Each row is a point. Each copy is the shape, with its points in the same order, stretched, turned, moved and blurred by noise. Say if it was mirrored as well.

Shape, 6 rows:
[[ 13   4]
 [  3   7]
 [  1   7]
 [ 12  -5]
 [-18  46]
 [-23 -13]]
Copy 1, 6 rows:
[[-14  -5]
 [-10   2]
 [-11   1]
 [  0  -9]
 [-46  30]
 [ 18  12]]
Copy 1 is: mirrored
Copy 2, 6 rows:
[[ -9  22]
 [-12  11]
 [-14   8]
 [  2  19]
 [-60  -9]
 [ 10 -25]]
Copy 2 is: only turned

Shape, 9 rows:
[[  4  -9 -53 -24]
 [-18  20  39 -43]
 [ 49 -18  16  30]
 [-18 -18   9 -21]
 [-22  17 -32  -3]
 [  0 -13 -26  54]
 [-34   6  34   1]
 [-16  -4  50 -37]
 [  4   5  48  -7]]
Copy 1:
[[  3 -39  52  22]
 [ 25 -35   5 -54]
 [ 22  43   9  30]
 [ 12 -37  -3  -1]
 [-20 -26  37  -9]
 [-32  22  17  45]
 [ -8 -20 -19 -27]
 [ 30 -33 -17 -36]
 [ 23   6 -11 -22]]
Copy 1 is: mirrored
Copy 2 (9 x 4):
[[ 53  -5  -9 -34]
 [-49 -45  -8  -6]
 [-11  41  60 -10]
 [  0 -30   7  21]
 [ 30  11 -35  -3]
 [ 40  59   3  34]
 [-30 -15 -10  42]
 [-48 -51  14  12]
 [-48 -13  24   6]]
Copy 2 is: only turned
Copy 3 (9 x 4):
[[ 50 -21  21 -31]
 [-44  13 -31 -18]
 [-10  -7  31  52]
 [  9  26 -11 -10]
 [ 30 -25 -22  -7]
 [ 40 -20  -5  50]
 [-26  13 -49  21]
 [-48  33 -27  -7]
 [-42  15 -24  18]]
Copy 3 is: mirrored

Shape:
[[ 19  20   1 -16 -38  -1  -5  31]
 [  3   6  -3   0  16   5  10  28]
 [ -4 -20   0  -1 -13   8   9   4]
 [ -7  14 -13   3  13   9  -7  -7]
 [-13  -3  -7 -10  -5  -9  10   6]
 [ -9   2  -6 -12  12  10  -2  -4]
 [ 46  16 -46   0  13   6  -8   3]
 [  1  12  -5 -10  13   9  31 -12]
 [ -1 -46 -11 -17  14 -57  25  -5]
 [ 25  15   1  -3   7  -1  -5  -3]
 [ -9  14  -9  24  12   0   1   1]]
Copy 1:
[[-38 -16  17 -37  32  -3  29 -16]
 [-11   6 -12 -12  21  -6   4  15]
 [ -5  26  17  -8  -4  10  -1   0]
 [-12   3 -14  -2  -8  -3 -16  -8]
 [-23  14  18   0   6  -5 -22   7]
 [ -8  15  -3   8   2  -1 -10 -10]
 [-60  -3 -13  -4  -8 -16  32  -4]
 [ -4  18  15  19   3 -25  -5  -5]
 [-30  20  56  45  -8  14 -31  45]
 [-16 -14   1  -6   3  -8  21   1]
 [ -2   1 -16 -13 -14 -17 -18  12]]
Copy 1 is: only turned
Copy 2 (11 x 8):
[[ -3   0 -28  22  -3  34 -19  14]
 [-14  -6   7   3 -21  -4  -4  21]
 [ 21   3  -7   5 -14   0   6  15]
 [-11  -9  -4   0 -13  -6   8  -9]
 [  3   3 -12  -8 -15  -3   4  11]
 [ -1 -11  -4  -7  -9  -5  12   4]
 [-40 -27 -14  27   3  -1  20  10]
 [ -3 -18 -21  -5 -27 -15   5  18]
 [  5  24 -16 -19  13 -47  21  31]
 [-15 -16 -16  12   1  -7  -8   5]
 [-12  -2   7   8 -26 -10  -1  -8]]
Copy 2 is: mirrored
Copy 3:
[[-24 -24   3  11 -57 -45 -11  34]
 [ -2   1  21  30  -8  -8 -27   2]
 [-19  -3   5 -17 -10  -9  -9  27]
 [  2  -4   9  12  -1   8   7  -8]
 [-28  -9  10   4  -7 -15   3  -3]
 [  5  -8   3  -3  -5   7  -3  -5]
 [ 20 -55   6  28  16 -10   5   2]
 [  5  -2  33   8  -4 -16   8 -20]
 [-35 -18 -17 -10  59 -45   9 -18]
 [ 15 -16  -2  12  -3 -18   7   6]
 [-10  11  21  22   9   9  10  -2]]
Copy 3 is: mirrored
Copy 4, 11 rows:
[[  0 -16  40  28  13 -21  10   5]
 [-11  -3  14  -5  20  16  -2  -6]
 [ 13 -10   6 -17  -2   6   8  12]
 [-10   4   9 -14   0   3  -2 -24]
 [ -4  -4  -2 -12  16 -11  11   5]
 [ -1   4   9 -21   9   5  -5 -11]
 [ -2 -37  32  -1  15   4  -7 -52]
 [ 11  -6 -15  -9  21   9  -7 -24]
 [-10 -39 -32 -42  31 -26  -8  26]
 [ -5 -19  14   2   5  -6 -24 -20]
 [-21   2  -3  -6  -6  10   6 -20]]
Copy 4 is: mirrored
